Each wall is flat, endless, passes through zero and stands at right angles to its row. A trip goes straight from one point to another. Which walls does it cross, in order?

Walls:
(1): [14.9 15.5 10.8]
(2): [-28.9  -8.7  14.7]
(3): [ 19.4 -16.7   0.0]
(4): [17.6 26.2  3.6]
(5): [-5.0 11.1 -6.8]
Trips:
[15.4 14.3 31.0] to [-18.6  -4.8   9.9] => 2, 3, 4, 1
[-17.1 -11.6   7.1] to [ -6.1 -18.2  -7.0] => 3
[-26.1  22.4 -19.3] to [-4.3 10.8 28.6] => 1, 5
[-7.9 -5.3 24.4] to [-8.4  8.7 17.4] => 4, 5
[-22.3 -11.8 -12.9] to [ 2.0 21.3 10.0] => 4, 1, 2

Walls:
(1): [-19.4  -1.7  -3.1  15.3  -7.5  17.8]
(2): [ 22.9 -10.9 -18.8  -9.3 -16.9 -25.5]
(3): [ 3.9 19.2 -0.8 -3.7 23.6 26.2]
(4): [-10.9   0.3   1.5   3.3   7.3 -26.3]
(5): [  2.4   1.1 -26.1  -6.0  -2.9  20.2]
(6): [ 31.5  12.2   0.2   3.0  14.5 -17.2]
(7): [-35.6 -31.0  20.9  -3.3  -8.4  14.4]
(8): [ -4.6 -18.0  15.5 -12.6 -29.4   3.6]
Trips:
[-5.4  5.8 14.2 15.6 24.9 40.1] to [-9.4 13.1  7.0 14.7  3.4 -6.9] => 5, 4, 6, 7
[ -8.2  -5.2   9.5  17.4  -7.9 -28.5] to [ 12.8 -34.7 -31.7 -17.9 -17.5  -8.7] => 6, 5, 4

Walls:
(1): [ 15.3  35.2 -19.2 -27.5 -20.8 -20.0   3.1   1.5 -20.1]
(2): [ 20.9  15.6   5.1 -12.6   7.2  15.1 -37.2 -14.9  11.6]
(3): [ 15.0   4.5  -2.5   9.5   1.5 -32.6  -9.3  15.2 -20.4]
(4): [  3.3 -22.9  20.1 -19.0   1.2 -13.6  10.3   1.7 -29.5]
(5): [ 10.0  -5.1 -10.1   0.2 -13.8 -13.2  27.8   5.5  -2.6]
(6): [  9.8   4.5 -23.4 -27.2  10.3  -9.2   2.4   7.5 -28.2]
(7): [ 7.1 -5.5 -4.3 -5.6 -1.8 -6.3 -0.9  4.7  3.4]
(8): [ -7.9 -14.2  16.8   5.6  39.1  25.6  14.7 -37.4   1.9]
(9): [ 12.6  10.5   8.9   3.1  -8.9   4.3 -45.3 -22.1   7.6]
(10): [ -4.4  -4.5  30.9 -19.4   4.3   1.4 -26.2  24.2  -0.6]
Trips:
[  7.2 -26.0 -13.6   1.6  -4.5 -25.9  20.5  14.5  12.4] to [  6.8 -12.0   1.4  17.8 -24.7  -9.8   6.0 -24.9  19.1] => 6, 4, 3, 9, 8
[ 24.5 -10.1  10.6   3.7  14.6  11.7  -4.2  12.9 -30.7] to [-2.6 15.5 33.8 -7.7 -1.2 -1.3  7.1 -8.6 12.9] => 7, 9, 6, 3
[ -9.2   9.7  13.8 -12.9  -5.1   7.3  -5.1 -10.2  -9.2] to [  4.2  14.8  16.4 -29.6  16.2  15.6 -17.8  24.8 -18.8] => 8, 3

Walls:
(1): [  4.0 -11.6 -21.6 -19.5   8.0  19.0  -5.8  22.9  17.5  14.3 -17.9   4.5]
(2): [-20.1   7.5 -11.3  15.4  27.0 -27.7  -6.8  12.2   3.1  23.6  16.7  -2.0]
(3): [ 10.3 -11.3  15.5  -2.4  -8.4  -7.9 -17.9   9.3  36.6   2.0  25.2   3.7]
(4): [12.0 -6.6 -0.4 11.2  3.3  6.6  5.5 26.1 -3.8  4.3 -7.1 -3.4]
(5): [ -3.3 -12.0  13.7  -3.2 -13.6 -12.7  20.2 -18.4 -16.8  26.3  41.4 -20.2]
(6): [  3.1 -26.4   1.4   5.1  25.3  11.3 -19.2 -16.5  44.4  11.9  19.5 -22.5]
(7): [ -7.7 -11.9  27.3 -19.6 -24.1  16.4  -0.6  22.9 -18.7 -16.9  14.0  -7.0]
Trips:
[-18.6  22.8  16.1  -9.9 -27.2 -29.4   1.1   9.9  -0.1 -29.9 -10.2   6.5] to [-10.4 -13.3 -10.3  -4.0  -7.4   0.2  -5.6 -15.6 -25.4  30.2  18.1  -5.1] => 3, 5, 2, 6
[  0.3   9.6  10.0  -1.9   1.8   1.3   7.6 -23.0  -1.2  -7.5  24.1   2.5] to [ -6.5   6.7 -23.2  -4.4 -17.8 -16.7   2.6  -1.4   3.6 -22.5   6.4 -17.9] => 6, 3
[-21.1  -1.6 -18.9  -8.9 -18.8  21.6  16.7  -7.0 -10.4 -16.7  25.1 -17.7] to [ 22.6   3.5  -1.2   2.2 -16.1  33.5   9.3   4.8   6.4   7.1 -16.2  24.3] => 1, 4, 5
[-15.8  18.6  22.0  22.8  -3.0 -14.5   7.5 -13.4  -8.8 -27.5  11.2  18.9] to [ 31.0  -0.3   2.3  -6.7 -13.0  -5.9  -1.6   8.1 -17.6 -10.6   8.5   0.3] => 2, 3, 4
[  6.2   3.9  -5.1  -9.9   8.1   9.5  -9.9 -13.2   8.6 -11.4 -11.1  13.3] to [-31.9  22.9  -9.2  -8.6  -1.8  -4.1  25.4   4.7 -21.1   7.7  12.0   8.1] => 6, 2, 1, 5, 7
